Rows are points. To make a cloud, some directions were put in groups of two or more. Within a group, all points are equally far from the middle, so they leave a hole (a ring in 2 directions, a hollow ball in 3). The other directions are filled evenly. Then the cloud was stretched, turned, moved and blurred a little. How many holes are there, and how many directions does each take, smallest first?
(in the rows, 128 means zero)

Cloud:
[[ 88 154]
 [ 97 163]
 [ 98 102]
 [ 83 142]
 [ 87 117]
 [ 85 120]
 [123  92]
 [ 97 162]
 [ 83 126]
 [150 139]
 [135  96]
 [151 132]
 [ 83 126]
 [ 96 161]
 [138 158]]
Holes: 1 (2)

Cloud:
[[178 167 152]
 [101 137 110]
 [117 111 166]
 [145 168 113]
 [133 150 105]
 [131 105 157]
 [140 157 107]
 [169 100 151]
 [ 92 181 130]
 [133 172 117]
 [108 121 117]
 [106 160 171]
 [138 159 167]
 [133 169 159]
 [104 125 175]
 [105 173 160]
 [159 121 171]
 [181 171 142]
 [137 124 173]
 [100 108 135]
 [123 156 107]
 [100 179 151]]
Holes: 1 (2)

Cloud:
[[129 120 129 136 105 175]
 [187 134 109 178 103 122]
 [163 123  76 139 122 152]
 [185 138  91 138 113 138]
 [138 100 157 169  84 107]
 [175 123 147 110 109  95]
 [159 166 119 109 105  73]
 [146 146  92 106 113  86]
 [112 120 120 177 129  89]
 [123 141  88 136  91 118]
 [165 143 171 116 140  76]
 [154 151 191 155 130 113]
 [126  97 166 133  83 120]
 [159 139  87 127 121 150]
 [162 158 133 119 129 149]
 [126 165 130 133 131  54]
 [177 113  85 177 118 156]
 [128 165 165 103 121  57]
 [120 129 131 155  84 164]
 [134  91  78 167 104 122]
 [147 100  67 154 120 146]
 [155 174  84 131 131  98]
 [142 142  87 126 109 146]
 [ 98 120 134 146 112  83]
 [152 151 105 119 101 144]
 [130 150 184 163  90 122]
 [168 133  98 187 106  97]
 [126 140 152  98 151 123]
 [128 171 185 110 116 123]
 [189 129  85 158 113 127]
 [141 114 123 114 159 118]
 [104 116  87 160 117 128]
 [121  99 134 161  92  93]
 [143 166 107 155 117  65]
 [167 115 109 153 134 170]
 [158 102  73 146 102 131]
 [175 116  95 128 100 114]
 [125 136 126 143  81 155]
 [144 165 166 137 103  62]
 [165 118 125 141 130 171]
 [130 134 179 179 124 139]
 [147 117 143 182  78 111]
 [111 120  87 177 107 117]
 [125 124 150 163  79  92]
 [105  98 106 170 131 138]
 [105 163 117 135 143 103]
 [128  91 103 168 102 102]
 [161 134 167 114 150  87]]
Holes: 2 (3, 3)

Cloud, 72 rows:
[[134 129 120 121 142  95 110 154]
 [ 97  77 115 144 110 116 120 147]
 [143 106 118  80  83 113 112 108]
 [170 143 174  91 134 127 152 130]
 [166  61 113 164 137 150 106 161]
 [116 148  96 114 179 147 151 124]
 [ 90 164 103 142 125 101 136 133]
 [158 124  81 134 124 142 140 122]
 [131 159 109 124  86 147 118 132]
 [152  70 104 116 123 117 130 157]
 [156 148 115 107 187 123 113  88]
 [104 113 169  78 170 142 109 177]
 [134 109 154 152 116 141 184 128]
 [152  65 125  93 109  88 125 158]
 [170 147  79 123  98  69 127 119]
 [114 127 126 138 174 116 111 111]
 [ 76 125 171 136  92 106 147 139]
 [137 155 132 130 161 151 182 154]
 [106 156 146 204 159 144 132 132]
 [160 146 145  73 111 118  91  79]
 [152 125  96 116  78 110 114 133]
 [127  85 144 124 187 116 134  90]
 [110 198 162 135 135  99 127  84]
 [126 130 106 156 128 100  94  75]
 [135 136  94 102 113 121 152 142]
 [165 177 136 106 108 120 107 111]
 [169 171 157  75 140 101 185 153]
 [170 124 100  93 133 148 124 104]
 [141 156 131 134 163 166 186 148]
 [129  76  85 128 145 111 101 121]
 [152  83 185 108 152  93  99 118]
 [116 176 110 115  82 109 115 127]
 [153 129 142 111 151 159  90 128]
 [145  94  97 114 142  99 139  75]
 [142 138  82 176  83 150 143 106]
 [119 102 137 141 180 106  74 118]
 [114 120 133 141  68 135 133 180]
 [103 160 160 159 190  68 130 116]
 [112 163 128 149 102 140  75 166]
 [147 106 118 107 119 117 186 144]
 [102 146 112 160 107  85 109 106]
 [185 168 113 167 174 146 123 155]
 [168 100 155 141 130 123 124 187]
 [126 143 183 173 115 118 143 106]
 [114 115 152 138 137 170 119 134]
 [109 167 144 151 145 144 142  87]
 [156 131 170 133 112  89 144 189]
 [123 170 129 171 155 158 133 131]
 [145 113 100 151  98  78 137 139]
 [116 112  94  94 100 104  91  91]
 [101 152 128 114 100 140 155 147]
 [163 132 127 145 146 139 117  98]
 [125 145 166 150 157  98 174 118]
 [128 145 106 136 122  96 130 142]
 [137  80 112  83 100  51  68 138]
 [ 94 119 175 125 124 148  85 177]
 [192 143 121  66 124 110 150 134]
 [150 140 147 164 115 112 143 100]
 [133  70 103 155 112  65 139 124]
 [140 156  95 155 151 137 149 134]
 [156  94 114  93 126 110 126 144]
 [148 139 122  83 129 131 112 135]
 [157 169 173 130 109 122 198 153]
 [156 119 171 121 138  71  98 161]
 [107 126 144 176 151  54  90  96]
 [119 111 132 138 186 123 161 108]
 [133 135 108  99 201 140  84  76]
 [169  97  76 120 141  85 114  47]
 [155 128  92  89 131 115 113 137]
 [ 95 166 141 147  85 117 152 152]
 [144 157 115 145 122 149 126 157]
 [ 78 133 192 147 145 136 111 159]]
Holes: 0

Cloud:
[[ 91  89 131 188  94 161 128 114 136]
 [161 115 130  89 117 135 150 107 113]
 [102 101  96  92  71 139 119 141 141]
 [122 141 206 158 121 103 120 115 132]
 [ 93 180 175 119 114 108 147 114 144]
 [121 146 148 146 115  92 209 135 126]
 [143 144 108  72 130 105  86 119 146]
 [131 147 139 142  92 131  99 134 194]
 [ 84  81 171 108 132 114 163 144 137]
 [153 126 137 117 106 165 105 150  98]
 [ 72 143 108  91 125 122 125 121 143]
 [120 117 159 119 120 154 143 136 189]
 [ 93 118 191 209 107 129 151 124 121]
 [105 115 159 143  92 156  58 133 124]
 [123  79 146 174  99 136 140 161 139]
 [140 132 118  74 112 140 168 116 148]
 [127 110 134  87 160 157 159 162 154]
 [105 135 157 200 123  91 126 142 124]
 [137 110 138 140  88 127 137 184 179]
 [ 96 106 180 169 117  86 118 101 128]
 [130 140 140  95 155 114 192 151 139]
 [128 147  72 104 103 125 144 114 132]
 [ 59 117 116 149  92 129 145  94 118]
 [145 155 120 101 139  96 140 110 163]
 [124 108 114 141  70 138 112 165 163]
 [116 177 138 148 111 151  52 113 135]
 [ 96 125 138 140  67 151  93  91  84]
 [ 99 123 195 131  89 113 132 113 102]
 [131 110 141 124 104  98 176 112 148]
 [116 136 121  99 132  86 124 172 129]
 [ 85 159 173 167  98 140 156 169 148]
 [153 119 170 124  95 143  88 132 129]
 [137 175 102 106 138 136  96  91 129]
 [ 63 123 129 150 140 111 141 126 150]
 [ 84 147 155 174  82 152 105 162 117]
 [122 100 156 171 135 138  95 155  97]
 [ 91 123 144 206 140 115 138 117 108]
 [156 125 127 115 114 112 191 137 123]
 [ 72 108 166 153 134 105  91 131 105]
 [111 123 185 134 112  96 118 149 109]
 [124 119 158 133 106 144 185 134 169]
 [ 86 164  92 128 132 103 127 118 118]
 [109 134 168 135  58 125 101 143 122]
 [119 158  90 158 122 161  97 125 124]
 [ 94 115 186 150  81  97 157 142 126]
 [162 149 128  87 152 153 108 105 131]
 [153 181 170 105 121 113 112 158 118]
 [ 60 108 106 171 127 127 122 123 112]
 [146 135 125  99  80 120 150 137 188]
 [109 102 154 152 105 136  95 174 118]
 [102 116 122 140  74 175 102 148 135]
 [133 123 162 155 119  95 124 172 162]
 [120 192 112 135 107 141  60  98 123]
 [ 97 122 114 114 122 151 182 141 105]
 [ 90 105 160 172  94 101 166  99 116]
 [139 157 148 136  91 175 124 156 130]
 [111 114 149 163  91 136  79  66 140]
 [121 138 117  74 109  90 148 130 164]
 [132 170 153 136 141 150 129 178 130]
 [106 171 173 111  83 147 115 133 138]
 [ 89 139 180 126 126  89 161 116 112]
 [116 153 137 185 107  77 137 123 128]
 [160 108 146 115 145 126 164 172 116]
 [ 58 153 137 139  80 132  95 133  96]
 [116 130  75  67 110 142  99 115 144]
 [109 153 140  72 115 120 138 103 153]
 [ 76 167  99 110 113 116  88 143 114]
 [ 64 126 122 111  93 142 122 146 151]
 [113 102 121  87 104 128 186 156 160]
 [149 151 163 109 124  97 204 152 151]
 [111 178 136 142 128 121 153  90 138]
 [129 148 119  73 118  94  95 142 151]
 [104 171 174 188 116 108  86 108 127]
 [ 91 153 139 109 107  97 124  98  78]
 [115 122 177 132 130  89 132 162 121]
 [ 90 160 181 186  97 119  95 128 145]
 [129 159 108 117 137 123 183 134 160]
 [ 94 138 106 149  97 166  52 111 103]
 [149 132  98 108 105 116 172 127 155]
 [112 131  92  62 101 143 104 100 112]
 [ 95 116 106  81 103 132 159 119  98]
 [ 58 125 133 111  94 157  92 117 120]
 [149  89 140  87 115 157 138 134  98]
 [120 115 129 181  85 163 106 131 145]
 [107 135 147 178 150 141 142 169 118]
 [143 127 155 151 107  79 181 163 151]
 [ 85 141 115 190 121 138  72  93 108]
 [ 89 123 142 184  62 128  96 114 139]
 [107 153  96  64 132 123  96 140 134]
 [114 129 102  95 112  97 100 118  95]
 [146 148  99  67 117 102 153 139 171]
 [146 147 136 104 152 164  86 121  99]
 [ 69 139 155 174 127 116  85 100  77]]
Holes: 1 (8)
